Each row of a before or after table is a point. The points were changed in one or more steps. Then noise was added and the rows were shuffled. The steps act on columns, c1 being the first. Name the steps. A step turns or swaps two columns, mirrors them in a line or flattens them onto one, adds a multiple of one to another, or multiplies or shifts one. Angles are multiples of 10 degrees, from the lower column toward the higher: turns from -170 to 170, lines from 10 to 170 but not 90. Use the fewest steps. Two steps may share a column if one is a turn and the other turns, adds or multiplies; they go together, in the order done. Otherwise the lowest column goes first.

Before, 12 rows:
[[ 59  -1  12]
 [  8  37 -19]
 [ 18  20  32]
 [  0  55  42]
 [ 60 -11   4]
 [ 16 -34  42]
 [ 24  33   3]
 [-34 -19 -22]
 [-28 -22  -6]
 [-28 -56 -20]
 [ 33  17  23]
 [-46 -15  28]]
After, 12 rows:
[[  9  37  19]
 [-35 -19  20]
 [-46 -15 -28]
 [ 60 -11  -3]
 [ 15 -35 -43]
 [ -1  55 -42]
 [-29 -20   5]
 [-28 -56  19]
 [ 17  19 -32]
 [ 32  18 -22]
 [ 24  33  -2]
 [ 59  -1 -12]]
Steps: multiply c3 by -1

Before, 11 rows:
[[-19   9  -9   2 -23 -18]
 [-19  -4  34  -9  60  12]
 [-16 -30 -15 -39   9 -16]
 [ -3  -6 -12  11  -3 -18]
 [-47 -13  17  18   6  26]
 [ -4 -18  -7  -5  33 -15]
 [  8   2   6  -7  -7  -1]
 [ -9  -1 -26 -10  -2   5]
 [-15 -27 -15  -7  11  35]
 [ -7 -13  15 -14  -7   0]
 [  8 -22  -8   1 -10  18]]
After (11 x 6):
[[-46 -17  17  17   9 -24]
 [-20   1  36  14  60   2]
 [ -9   4 -25   6  -1   8]
 [ -3 -10 -15 -19  -2   3]
 [ -6 -10  -9  -8  33  19]
 [-17 -23 -17  40  10  -5]
 [  7 -21 -11  21  -9  -5]
 [  9   6   5   4  -8   5]
 [-13 -13 -15   8  10  47]
 [ -7  -8  14  10  -6  15]
 [-18   9  -8 -17 -21   4]]
Steps: turn c2 and c4 by 20 degrees; turn c4 and c6 by -120 degrees

Before, 14 rows:
[[ -8  22 -37 -10  11 -20   3  34]
 [ -5 -19  -6  24  -1  -8  48   6]
 [-19 -17  25   8  26 -10 -37 -18]
 [  2  19  11   1   7   3 -17 -21]
 [  4  27  13  20  23 -37 -36 -12]
 [-10  12 -41  -7  22 -12  13  21]
 [ -1  -3 -52 -20 -16 -26   2  36]
 [ -5  22  35   8  29   3 -39  -7]
 [-11 -36 -24  29   5  -2   3 -27]
 [-19 -34  11  21  -8 -17  20  -4]
 [-27   5  51 -35  38 -28   6 -27]
 [ 30   1 -29 -25  31 -34 -10  41]
 [  4  -4  15  13  -3 -13  35 -29]
 [-18 -23   1  12   8 -30  29 -12]]
After (14 x 8):
[[ -1  -4  49 -14 -25  32  16   0]
 [-13 -10  60 -16   6  22  22   3]
 [  6   3 -36  10   4  39  29   6]
 [  8  12 -22   4 -34  52 -51  -6]
 [  2   0 -16   2 -20  51 -18  15]
 [  0  33 -58 -42 -22  22  -9  -8]
 [-40  25  48  -2 -15  16  -1 -12]
 [ 20  10  -4  15  15  45  46  -9]
 [  3  15  41 -14 -21  38  29   4]
 [ 27   9 -16   4  29  32  12  -4]
 [ 11   5  -6  18 -38  14 -39   7]
 [ 21  17 -18  -3  19  20  26   2]
 [ 26  19   2  18  28  47  12  37]
 [ 20  32 -18  -4  -2  39 -40  10]]
Steps: mirror c1 and c4 in the line at 70 degrees; turn c2 and c5 by -120 degrees; turn c3 and c7 by -20 degrees; turn c3 and c8 by -140 degrees; shift c6 by 50

Before:
[[ -1   9 -24  13  11   8  10   9 -10  -8 -17]
 [ -5   4  -1   5   1 -23  -6  -2  -4 -13  -7]
 [  2  -5  -5  15  -5 -16 -22  -8 -25  17   2]
 [  5  20   4  -2 -23  14  18 -16  17   9  -8]
 [  2   8 -18  19   1 -22 -13  25  -4   8   0]
 [-26  -9  16 -22   1  15  26  -6  10  21  22]
 [  4 -10  25   4 -18  19  19 -14   9   2  23]
 [-14 -18  13  20 -28 -13  -3   3 -14  19  -9]
 [ 33   8 -20  -4  -6 -14  18   3  -7  -8 -15]
 [ -1 -10 -13  -6   0  -3 -23  16  -3  -1  -8]
 [-17  -6   3  -4 -39  14  24 -22   7   6  24]
 [  2  23   6  -5 -26   7  11   5 -15  -4  -1]]
After, 12 rows:
[[ -1  25  -5  13   4  14   3 -28   2  -8 -18]
 [  6  -1 -21  -2  16  23   6  19  38   9  -7]
 [  4 -27   5   5  -3  27   3  40  38   1  22]
 [-14 -15  15  20  29 -12   5   4 -34  20  -9]
 [  2  20  -5  18  12 -25   3 -22 -36   8   0]
 [ 32  22  -4  -5  14   1  22 -13 -27  -8 -14]
 [ -4   1  -4   6   1 -22  10  -6 -40 -12  -7]
 [  2  -2 -24  -5  26  13   4   8  -5  -5  -1]
 [  3   4   6  15   0 -26  -7  11 -50  17   1]
 [-26 -18   6 -22 -14  28  11  24  32  21  22]
 [ -1  11  13  -5  12 -16 -16 -20  -7  -1  -7]
 [-16  -3   6  -4  11  26   9  59  28   5  24]]
Steps: mirror c2 and c3 in the line at 140 degrees; add -1 times c11 to c8; turn c5 and c8 by -150 degrees; add 1.5 times c6 to c9; turn c6 and c7 by -40 degrees

Before (10 x 14):
[[ -1  29  12 -14  -8 -13  26  23   1  23 -31  12  12 -39]
 [  6   1  45   9 -20  23  -8 -15  -8  -7  -4  -4  20  17]
 [  1  34  46 -14 -13 -14  13  -2   6  -8   2   5  27  29]
 [-19   3  16  -1  12  11  44 -47 -38  -7  32 -60  10 -21]
 [-23  18  41   2 -31  25  15  -1  18  -7  -6  16  13  18]
 [ -5   3  20  17 -48  12  -7 -11   4 -18  31   5  19 -12]
 [  5  -4  38  22 -16  10  16   8  24 -19  -2  14  13   5]
 [-33   0  29 -18  19  17  12 -22 -24 -21  38 -44  -1 -33]
 [ -6   2 -14  -8 -14  -4  11   3  22   8 -18 -21  -1 -31]
 [ 14  16 -23  -2   7  13  24   6  -7   8  -8   0   4  -5]]
After:
[[  1  34 -24 -14 -13 -14  -3  -2   6  -7  39   4  26  30]
 [-10  17 -16   1 -30  26   3  -1  22  -8  38  13  11  22]
 [-13   0 -48 -17  18  17  28 -20 -30 -20   6 -39  -1 -23]
 [ -1  28  22 -15  -7 -13  42  24   3  22  25  12  12 -22]
 [  3  -4 -18  22 -18  10  11   9  26 -18  34   9  13  12]
 [ -2   4 -36  17 -48  11   1 -11   4 -16   3   4  20 -15]
 [  7  16  19  -2   8  13  24   7  -7   7 -15   0   5   7]
 [  2   1 -18   9 -19  22 -15 -13 -11  -8  41  -3  20  11]
 [ -7   3 -36   0  12  10  48 -46 -47  -6  -1 -52  10   3]
 [ -1   3  21  -7 -14  -5  25   3  17   8  -4 -23   0 -21]]
Steps: multiply c1 by 0.4; turn c3 and c11 by 120 degrees; turn c7 and c14 by 30 degrees; turn c9 and c12 by -10 degrees
